Each wall is flat, endless, passes through zero and stands at right angles to its row. A trip goes straight from one point to another. Which walls does it cross, in order?
(in the rows, 128 means zero)

Walls:
(1): [165  78]
(2): [125 176]
(3): [154 102]
(4): [132 118]
(5): [167  95]
Trips:
[136 119] to [137 153] => 2, 4, 1, 3, 5
[162 146] to [162  87] => 4, 2
[133 159] to [129 140] => none
[141 178] to [99 97] => 2, 4, 1, 3

Walls:
(1): [132 128 167 117]
(2): [ 97 137 103 157]
(3): [179 140 168 144]
(4): [119 124 104 162]
(5): [143  72 121 105]
(6): [110 131 140 168]
Trips:
[120 150 107  99] to [165 169 105  89] => 2, 3
[137 121 165 159] to [119 136 104 179] => 2, 1, 3
[166 170 116 142] to [125 117  98  78] => 4, 3, 5
[156  98  78 144] to [ 80 130 147 142] => 6, 5, 1
[128 135 184 105] to [184 156 123 161] => 6, 4, 1
[160 158 105  89] to [ 95 126 102 160] => 3, 2, 4, 6
[135 115 140 154] to [118 125 100 130] => 1, 3, 6

Walls:
(1): [142  56 113 162 102 131 122 112 155]
(2): [168  94 210 101 130 145  71 146 168]
(3): [106  80  77 115  96 154 124 156 117]
(4): [145 110 134  74 164 117 105 163 119]
Trips:
[169 111 144 119 164 146 112 115 113] to [139  82 166 112 138 118  99 108 117] => none
[136 100 102 146 134 137 143 122 108] to [121 134 167  73 129 106 126 144 111] => 4, 1, 2, 3
[198 139 136 124 125 128 131 110 137] to [150 162 188 136 172 148 162 130 129] => 1
[149 109 106  85 136 129  65 151 149] to [128 115  99 124 147  95 164  63 131] => 2, 3, 4
[170 108 131 140 111  90 128 131 112] to [148  89 125  78 108 144 133 153  95] => 3
[155 101 139 132 156 147 164 142 166] to [144 135 142 128 149 137 156 103 123] => 4, 1, 2

Walls:
(1): [118 109 123 146 166  97 135 200 125  95  81 140 134 164]
(2): [184 104  74 121 130 152 122 102 145 126 149 104 117  93]
(3): [125  96 108 148 148 155 150 124 115 141 138 100 153 156]
(4): [168 118 107 159 168 111 150 160 108 133  99 123 134 106]
(5): [112 161 141 127 141 137  86 152 190  72 132  73  77  83]
Trips:
[165  55 122 147 126 100 120 133  84  76 125 161 115 140] to [159 153 154 164 130 103 127 159 160  94  82 130 141 172] => 2, 3, 5
[103 129  99 135  87 158 106 144 125 101 136 141 125 102] to [100 126 133  84 108 110 157 172 126 165 175 126 108 118] => 2, 5
[120 142 204 119 134 141 139 104 143 159 158 149  78  97] to [ 91  75 147 132 126 129 128 145 134 127 108  95 182 127] => 3, 1, 5, 4
[141 120  97 170 134 111 113 155 138 142 114 125 111 137] to [136 103  84 141 142 118  44 114 117 127 131 131 142 115] => 1
[156 101 117  80 102 149 141  75 138 157 168 140 155 152] to [156  93 119 124 151 115 102 119 101 127 123 124 165 110] => 4, 1
[108  89 131 105 131 140 100 145  93 119 156 102 162 138] to [139  73 138 133 115 144  86 134 127 151  81 108 120 104] => 2, 4, 5
[137 121 136  72 100 120 141 155 109 148 140 174  94 126] to [126 146 102  89  88 129 138 102 105 125 113 126 164  86] => 2

Walls:
(1): [110 126 114 148 120 191  90 181 136  70 140 112 131 121 122  77 144 167
 143  87]
(2): [100 148 113 130  99 122 133 125 161 126  87 117 139 108 111 139  81 139
 152 122]
(3): [127 140 149 111 159 125 121 104 132 125 143  98 125 147 139 104 171 153
 174 112]
(4): [140 131 139 111 131 108 151 185  94 152 115 128 112 145 172 123 115 142
 156 108]
(5): [158 150 144 125  90  96 181 113 124 155 130 147 140  80 147 150 132 131
 114 104]
(6): [169 125 193  88 135  97 142 106 163 105 124 141 105 112 153 149 183 175
  73 109]
(7): [163 104 136 136 154  91  96 125 117 150 115 159 114 109 120 176 177 136
 157  88]
(8): [122 127 158 165 133 134 133 132 156 113 147 124  96 137 128 122 115 111
 107 105]
Trips:
[127 137  96 161 123 184 140 138 117 144 141 157  79 103 103 126 102 106
 128 113] to [155 111 124 149  99 134  78  97 127 150 155 149 143 165  89 196  97 185
 112 134] => 7, 1, 8, 6
[133 133 135  91 110 149 132 131 129 155 166 145 119 155 113 119  91 167
 155 155] to [132 117 131 143 163 141 143 152 104 125 136 120 189  77 122  47 188 165
  93 192] => 1, 2, 4, 6
[148 114 112 147 109 126 143 138 132 177 163 180 138 120 127 138 143 124
 131 185] to [136  94 154 131 131 140 104 111 117 156  56 117 127 124 173 129 140 172
 134 162] => 4, 6, 3, 5, 2
[103 102  78 123 128 165 164  96 145 128  87  98 162  81  96 126 123  99
 117 112] to [110 120 149 121 114 227 130 110 119 157 107 123 110 109 110  94 117 142
 126 137] => 5, 8
